Every row gives one point. Before rounding, the points of a table are all equally far from one centre. They may lie mostly on one side of it. Where is the centre, to within rounding?
In the rows, zero is written as 128.

Points:
[[129 187]
 [161 145]
 [144 184]
 [ 99 140]
 [124 121]
 [162 146]]
Centre: [129 154]

Points (14 x 9):
[[124 130 158  70 142 192 164 109 119]
 [143 146 115 163 139 111 137 167 103]
 [141 164 101 123 118 184 148 126 131]
 [156 132 143  96 122 204 130 150 146]
 [109 172 145 150 159 121 158 117 133]
 [125  93 179 129  59 119 123 115 117]
 [177 112 190 104 103 147 142  92 125]
 [140 159 163  98 162 183 118 138 112]
 [175  86 151 167 114 165 117 127 112]
 [153 134 113 125 133 145 120  74 108]
 [126 109 156 147 116 119 215 157 124]
 [112  92 171 142 125 204 146 135 157]
 [118 117 105  76 148 147 144 175 136]
 [178 112 172 112 121 163 126 165 160]]
Centre: [126 115 149 122 122 143 145 133 119]

Points (30 x 24):
[[105 158 127 104 140 142 129 124  95 164  86 123 141 125 136 160 119 184
  150 103 184  89 148  92]
 [118 187 171 125 149 123  72 141 148 140 131 106 145 135 124 132 126 174
  184 134  99 137 165 124]
 [ 87 116 159 104 155 174  62 146 130 162 105 111 164 125 109 193  98 155
  145  89 146 121 141 133]
 [ 89 186 151 130 129 111 125 153 131  75 135 115 135 141 101 151 101 183
  109 118 137 108 167 158]
 [ 88 135 161 142 170  86  95 102  95 142 108 139 132 127 101 130 118 168
  171 109 105  92 171  93]
 [102 117 131 128 126 132  87 116 147 175  64 201  98 130 114 169 134 126
   92 135 140 117 159 113]
 [120 122 174 147 142 175  95 113 161 125 119 118 137 143 104 151 121 172
  158 140 174  69 174 160]
 [ 91 114 178  75 135 117 103 128 124 147  99 141 156 128  97 135 104 143
  194  86 150 139 181 133]
 [121 132 167  88 162 132  48  90 129 171 149 121 118 148 122 142 136 102
  118 121 182 120 139 157]
 [ 87  97 116 147 128 136 103 133 151 159 114 148 117 168 153 103 135 143
  155  98 108 149 197 107]
 [124 124 168 156 195  93 107 135 146 146 136 126 140 161  88 172 121 174
  139 110 121 109 160 146]
 [ 94 107 155 101 140 162 112 131  88 169 119  78 112 133 118 170 125 172
  172 136 139  79 168 111]
 [ 67 108 140 134 175 177  86 126 128 164 150 136 154 149 110 105  72 191
  136 128 132  84 176 150]
 [ 76  97 132 163 153 158 116 171 131 202 129 143 121 143 126 142  81 183
  165 115 141 123 181 120]
 [108 144 129 100 113  98 100 149 125 134 129 141  64 162 129 181  89 130
  162 105 174  81 156 135]
 [ 93 148 121 114 121 172  82 155 108 187 190 170  98 130 123 123 109 175
  162 151 176 146 154 154]
 [ 74 149 141  86 168 184  81 127 140 134 137 141 113 120 176 108 118 148
  138 178 129 121 170 153]
 [ 82 137 155  95 130 108 105 113 105 154 132 111 143 132 159 155 125 186
  151 162 157 154 192 117]
 [ 69 104 111  68 168 139  73 126 165 116 136 144 133 141 146 148 103 133
  140 105 151 110 173 147]
 [ 83  98 141 124 151 111  70 127 127 135  98 144 163 104 164 127 108 149
  122 107 146  88 183 161]
 [105 180 173 148 176 134  43 115 109 147 121 152  96 126 117 189 124 148
  119  94 140 115 163 141]
 [139 147 129  95 188 138  81 151 154 152  86  98 148 130  95 142 116 159
  139 100 145 100 140 110]
 [104 130  98 152 156 144  91 151 141 140 136 164 118 156 117 117  55 159
  174 150 126  68 138 149]
 [120  71 119 157 124 105 108 120 102 117 134 101 143 122 113 171 107 152
  130 124 122  92 141 119]
 [ 92 143 129 109 168 119  92 127 112 134 111 147  43 160 121 134 176 190
  124 140 119 117 145 146]
 [122 115 116 162 163 160  93 164 145 120 112 158 109 130 124 138 103 112
  189 123 162 114 185 141]
 [ 79 116 128 118 165 138 119 127 138 114  99 169 128 167 148 154 113 115
  174  87 140 135 185 168]
 [141 124 160 124 144 102  89 113  78 149 128 124 143 151  69 144 114 138
  154 111 127 129 176 206]
 [111 147 185 140 138 147 128 150 118 152  85 161  94 155  94 197 126 132
  157  78 151 128 143 124]
 [111  98 141 105 160 134 142 154 134 188 126 187  89 118 125 161 100 134
  179 126 150 154 181 155]]
Centre: [102 136 139 121 134 141 106 125 121 150 124 139 110 134 111 133 108 148
 130 125 135 125 148 143]

Points, 29 rows:
[[153 129 170  67  66  99 122 162 138 124  85 206 109 114 165 133 145 130
  166 152 122 150 102 138]
 [129 104 213 132  89 114 120 145 169 136  83 131 105 117 159 147 111 141
  116 117 124 164 111 119]
 [140 118 136  77  88 113 122 159 156 156  95 157  90 112 153 178 113 152
   97 145 133 142 121 115]
 [162 104 167  80 105  98 148 141 156 142  59 179  99 120 177 128 142 171
  124 145 122 149  96 123]
 [162 115 146  70  88 105 130 122 147 157  84 176  95 132 124 164 133 170
  117 145 117 109  95 162]
 [143 128 153 103 119 115 152 149 163 141  88 185 136 101 153 144 136 161
  152 157 114 117  73 141]
 [138 108 155  84 102 127 124 128 172 118  85 180  87  99 162 154 118 152
  137 138 141 136  52 138]
 [145  85 119 101 110  91 158 134 148 136 117 168  99  96 179 141 149 117
  120 164 147 121  95 150]
 [141 109 159  78 115 109 144 146 164 138  98 202  99 136 173 135 166 152
  157 152 111 135  84 161]
 [126 115 168  92 115 168 142 115 173 117 114 167  93 122 160 167 141 145
  124 135 159 144  84 129]
 [166 103 159 102  99 113 145 185 150 152 107 177 109 126 167 119 145 139
  120 154 159 135  87 141]
 [156  98 184  90  85 145 124 164 155 148  91 158  96 130 178 151 160 163
  127 172 114 126  99 169]
 [134 123 152  96  81 100 153 172 164 150  95 160 138 148 164 128 132 142
  113 105 107 170  78 118]
 [152  92 154  92 101  87  98 151 168 143  95 178  90 139 151 146 124 138
  147 161 151 137  93 145]
 [143 121 170  94 108  93 138 159 136 143  99 169 122 149 124 154 165 135
  123 161 147 114  98 160]
 [143  99 165  84 102  84 122 161 155 157  69 170  65 110 161 133 138 148
  110 146 112 147 118 161]
 [171 104 133  91  39 117 137 150 150 125  85 139 115  90 160 143 161 130
  145 138 142 104  98 108]
 [134 103 167 124  97 115 128 133 171 143  93 139 117 128 178 160 144 190
  117 139 118 160  89 165]
 [150  96 139  45 109 116 137 139 156 128 112 192 111 110 158 144 155 134
  132 140 150 130  83 112]
 [167 106 150  95 116  81 134 127 174 139  72 161 102 126 170 157 139 156
  136 135 152 152  80 132]
 [180 150 149  78  71 102 122 164 151 163  91 171  87 111 163 150 142 158
  130 132 126 124 110 161]
 [114 116 144  65 128 131 119 153 166 132  70 166  86  97 176 131 140 134
  150 120 118 162  71 132]
 [170 126 167  72  70 119 137 160 183 155 116 176 115 133 153 135 159 126
   86 146 106 140  68 162]
 [155  76 165  95  66 116 129 155 146 146 120 178 124 132 150 166 167 159
  130 135 145 135 105 120]
 [170 115 145  96  99 106 134 126 169 135  74 155 128 152 153 161 112 142
  133 140 131 106  66 154]
 [183 134 148 102  77 134 147 143 172 123  86 199 104 117 149 153 132 167
  135 147 134 154  72 122]
 [155  94 147  79  88  95 139 137 139 112 100 208 102 141 168 125 132 141
   98 122 143 144  88 149]
 [141 104 149  88 137 124 119 158 146 129 112 168  74 149 159 159 147 157
  143 140 135 131  75 126]
 [165 117 146  80 106 125 111 175 180 137  66 163 105 128 155 137 151 171
  135 150 103 107 110 136]]
Centre: [159 114 147 101  95 130 125 131 146 120 105 144 110 114 139 132 147 119
 130 130 104 153 109 145]

Points (28 x 24):
[[136  63 137 128 183 128 147  98  98 139 104 126 113 155 120 148  87 167
   76 164 145 125 130 175]
 [134  62 101 121 176 102 169 123  90 155 130 151 101 123  94 140 113 191
  119 149 147 126 126 157]
 [126  72 127 117 204 114 154  99 103 166 157 159  92 142 119 139 106 151
  131 175  89 139 150 125]
 [ 95  85 147 110 199 111 140  98 101 148 180 130 122 121  90 124 134 203
  106 152 143 141 143 141]
 [111  90 114 125 192  99 161 109 114 138 159 104 103 133 142 152 123 167
   96 135 124 129 176 152]
 [135 104 120 108 195 154 150  75 115 141 149 137  90 163 104 126 112 205
   98 152 157 129 154 150]
 [125  51 120 129 177 126 145  97 121 139 130 124  83 143 101 108 118 198
  114 151 138 123 152 173]
 [ 99  51 109 139 186 141 153 127 117 140 127 142  83 166 108 126 137 170
  110 148 148 105 160 161]
 [ 83  82  90 140 179 105 163  90 124 131 129 147  79 136 113 153 115 146
  107 154  97 147 127 139]
 [120  76 129 107 176 117 167 106 121 123 110 101 121 157 112 154 131 190
   79 157 147 130 159 136]
 [137 116 126 131 176  89 166  95 114 149 131 158  98 132 130 109 121 185
   85 166 104 140 157 146]
 [127  88 132 110 169 116 142  82 118 141 130 133  57 159  99 128 113 187
   81 168 121 150 132 169]
 [122  68 114 119 153 121 160  91  96 149 128 171 116 170  59 134  98 180
  108 149 103 138 148 137]
 [129  82 132 131 203 117 159 100 100 106 124 162 102 141 117 138 116 187
  102 139 138 153 131 120]
 [139  83 118 131 179 106 128 121 112 151 106 153 100 133 104 117 102 225
  123 146 113 115 141 144]
 [138 108 105 120 173  96 169  81  90 145 143 156  96 137  83 138  95 171
   95 180 137 127 138 136]
 [125  88 109 122 193  91 167 120 109 142 114 138 117 150  93 139 126 193
   83 157  84 143 121 139]
 [101  64 137 121 168 136 144 122 111 126 120 138 103 137  95 120  91 211
   84 162 143 152 126 142]
 [ 82  95 129 136 163 122 156 111  80 152 101 136  80 132 112 122 107 150
  118 145 123 131 126 114]
 [ 99  93 103 102 211 129 159 113 111 122 124 139 104 123  85 170 112 185
  115 134 131 120 128 180]
 [113  84 104 138 169 121 175 118 119 140 128 166 108 141 125 127 121 210
  107 166  92 127 135 137]
 [104  60 131  75 181 120 169 115  93 162 169 141 121 142  86 134 121 151
   83 132 125 127 158 144]
 [116  93 131 142 184 110 169 131 121 118 139 140 116 152 122 127 110 207
   99 174 116 145 154 116]
 [129  84 109 132 186 103 180 117 101 142 132 137 101 157  68 141 124 194
   88 151 112 120 150 129]
 [120  95 125 134 184 106 145  92  84 149 165 150  98 131 108 108 109 180
  103 118 113 154 151 119]
 [108  90 122 124 172  98 164 130  89 152 118 154 109 151 123 127 109 196
  103 179 152 140 134 145]
 [127  58 137 144 200  88 156 105  96 149 146 122 120 149 126 124 118 162
   98 145 138 113 135 120]
 [ 98 100 141 124 162  84 152 109 132 160 108 136  91 145 111 169 107 176
  131 183 150 119 162 149]]
Centre: [124 107 129 122 163 131 126 122 139 149 142 141 121 142  98 138 119 149
 108 145 127 127 130 143]
